Each point is reached from the start by the listed moves, each made once or not at all, plus a little noise. Say if it took an odd or an even number of moves. Then give how often each move was made.
In the rows, zero is written as 128.

Moves:
(1): [155  92 165]
(2): [ 74 103 140]
(3): [128 100 130]
Start: [113 128 143]
Points:
[ 85  66 192] -> even (1, 1, 0)
[ 59 104 155] -> odd (0, 1, 0)
[111 128 142] -> even (0, 0, 0)

Moves:
(1): [135 137 109 168 120 123 100 155 103  93 108 110 137]
(2): [141 141 108 127 102 119 113 153 129 119 129 104 137]
(3): [133 124 154 160 134 133 139 125 151 123 152 106 128]
(4): [163 122 134 175 139  89  91  85 131 124 127  97 143]
(5): [119 142 137 111 137 144 145 116 127 152 147 127 120]
(6): [107 158 147 116 128 144 138 102 151 112 126 109 110]
(7): [129 117 127 112 111 136 141 123 112 124 126 116 128]
(8): [137 131 108  89 103 149 201 144 129 138 122 158 146]
(9): [126 138 130 152 149 126 140 139 134 131 132 120  87]
(10): [177 110 167 117 127 102 161 182 120 118 133 153 183]
(11): [118 133 116 144 118 109 108 128 116 128 123 131 103]
Start: [111 141 111 135 116 126 151 136 113 177 115 127 153]
Points:
[ 90 178 158 180 142 144 189 118 167 159 141  80  94] -> odd (0, 0, 1, 0, 0, 1, 0, 0, 1, 0, 0)
[118 150 149 200 108  97 129  59 135 148 129  48 125] -> odd (0, 0, 1, 1, 0, 1, 1, 0, 0, 0, 1)
[178 162 136 129  48 138 249 228 113 108 114  91 227] -> odd (1, 1, 1, 0, 0, 1, 1, 1, 0, 1, 0)
[102 210  99  89  96 171 245 150 144 191 130 103 115] -> odd (0, 1, 0, 0, 1, 1, 0, 1, 1, 0, 0)
[123 170  87 167  82 119 209 187 132 177 133 108 112] -> odd (0, 1, 1, 0, 0, 0, 0, 1, 1, 0, 1)
[119 157  94 118 115 146 238 165 120 193 117 151 130] -> even (0, 0, 0, 0, 0, 0, 0, 1, 1, 0, 0)
